Each point is reached from the start by the listed moves, each made once or not at all, plus a little noise. Say if it took an odd or an even number of moves. Then give how often each move was made.

Moves:
(1): [ 75  -1   9 -19]
(2): [  3 100  14  17]
(3): [-15  -3  81 -25]
Start: [ -5 -24 -42   7]
Points:
[-18 -25  43 -19] -> odd (0, 0, 1)
[ 55  69  60 -19] -> odd (1, 1, 1)
[ 54 -25  49 -38] -> even (1, 0, 1)
[ -5 -23 -41   3] -> even (0, 0, 0)

Moves:
(1): [ 63  -6 -10  -6   3   4   1]
(2): [  9  64  11 -20   2   2   1]
(3): [12 -4 68 11 -4 -5  6]
(4): [  7  19 -16  70  13 -12   1]
(5): [-2 -4 10 -7 73  3 -4]
(6): [-1 -1  3  7 -1 46  2]
Start: [-26 -27 -19 -23  36  15  44]
Points:
[ 56 -22  33  44 121   5  48] -> even (1, 0, 1, 1, 1, 0)
[64 45 38 39 47 51 54] -> odd (1, 1, 1, 1, 0, 1)
[ -6  31  63 -23  35  57  56] -> odd (0, 1, 1, 0, 0, 1)
[ 37 -34 -27 -24  38  66  48] -> even (1, 0, 0, 0, 0, 1)
[ -3  34  57 -31  34  15  51] -> even (0, 1, 1, 0, 0, 0)

Moves:
(1): [ 41   4  -3  -7   8   0 -13 -22  19 -13]
(2): [  0  26   2  10   0   7  -5 -13 -10 -21]
(3): [ -4  -1  52 -14   6 -12 -10 -11  -2   3]
(4): [  6 -15   6  53  23 -19  18   2   4   6]
(5): [ -2   5  -3 -23  48   1  17  13  -3  -8]
(6): [  4  -7  16  13   5  65  14 -14   6   4]
(7): [ 18  -5  12 -11 -15  -4  50   1   5 -12]
(8): [ 26  27  16  -5 -13  -2  -4  45 -11  22]
(9): [-29  18   4  -2  -6  -4   7   6  63 -12]
Start: [  4 -13  -1 -15 -16   9  17  43  -8   0]
Points:
[ 40  34  79 -54  30  56  28  60  64  -6] -> even (1, 0, 1, 0, 1, 1, 0, 1, 1)
[ 43  43  92  14  50  40  46  53  51 -24] -> even (1, 1, 1, 1, 1, 1, 0, 1, 1)
[ -4 -24  94  22  -4  30  93  28  69 -16] -> odd (0, 0, 1, 1, 0, 1, 1, 0, 1)
[ 24   8  51   8  28  45 121  93  53   0] -> even (0, 0, 0, 1, 1, 1, 1, 1, 1)
[  8 -19  72 -16  -4  59  16  18  -5   6] -> even (0, 0, 1, 0, 0, 1, 0, 0, 0)

Moves:
(1): [ 67  -3  -6  16  21 -28  16  25  12 -14 -11  -3 -11]
(2): [  5  39  -8   2  11 -18 -10 -19   8  34  12   1   9]
(3): [ 33   7  79 -25   1  17  13 -23   5  10 -27 -25  -5]
(4): [-35  -2  10  34  41  -9  24 -41 -10 -16 -10 -20  -5]
(5): [-28  -9 -24 -51  60   9  -7  -1   2  -4  12  12  -3]
(6): [ 15   3 -24   1   4  45 -20  -3   8 -17 -16   4 -32]
(7): [ -4  26  -3 -12   3  -2  60  -4  -4  13 -24 -29  17]
(8): [-13  15  16  10  14  -7  -4  37  -9   8  -1 -14 -25]
(9): [11  9 11 14  7 28  1  4 50 11 28  7 34]
(10): [  1 -40   0  -5  28  14  11 -11  23  52 -20 -40  -8]
(11): [  6  -2   5   5  -6  -1  42  -5 -15  17  45  -1 -18]
(12): [-17 -36   7  20  -4  12  42   6   6  24 -17  84 -19]
Start: [ -3  -8  18  -2 -29 -27  -9 -40  16 -27 -12  25  15]
Points:
[  14   44  108   23   33  -10   15 -121   69    7  -13  -10   49] -> even (0, 1, 1, 1, 0, 0, 0, 0, 1, 0, 0, 0)
[  80  -26   37  -78   85   21   62  -59   59   17 -101  -56  -26] -> even (1, 0, 1, 0, 1, 1, 1, 0, 0, 1, 0, 0)
[ 12 -15  32  -2   1  11 104 -54  70  62  17 -42  42] -> even (0, 0, 0, 0, 0, 0, 1, 0, 1, 1, 1, 0)
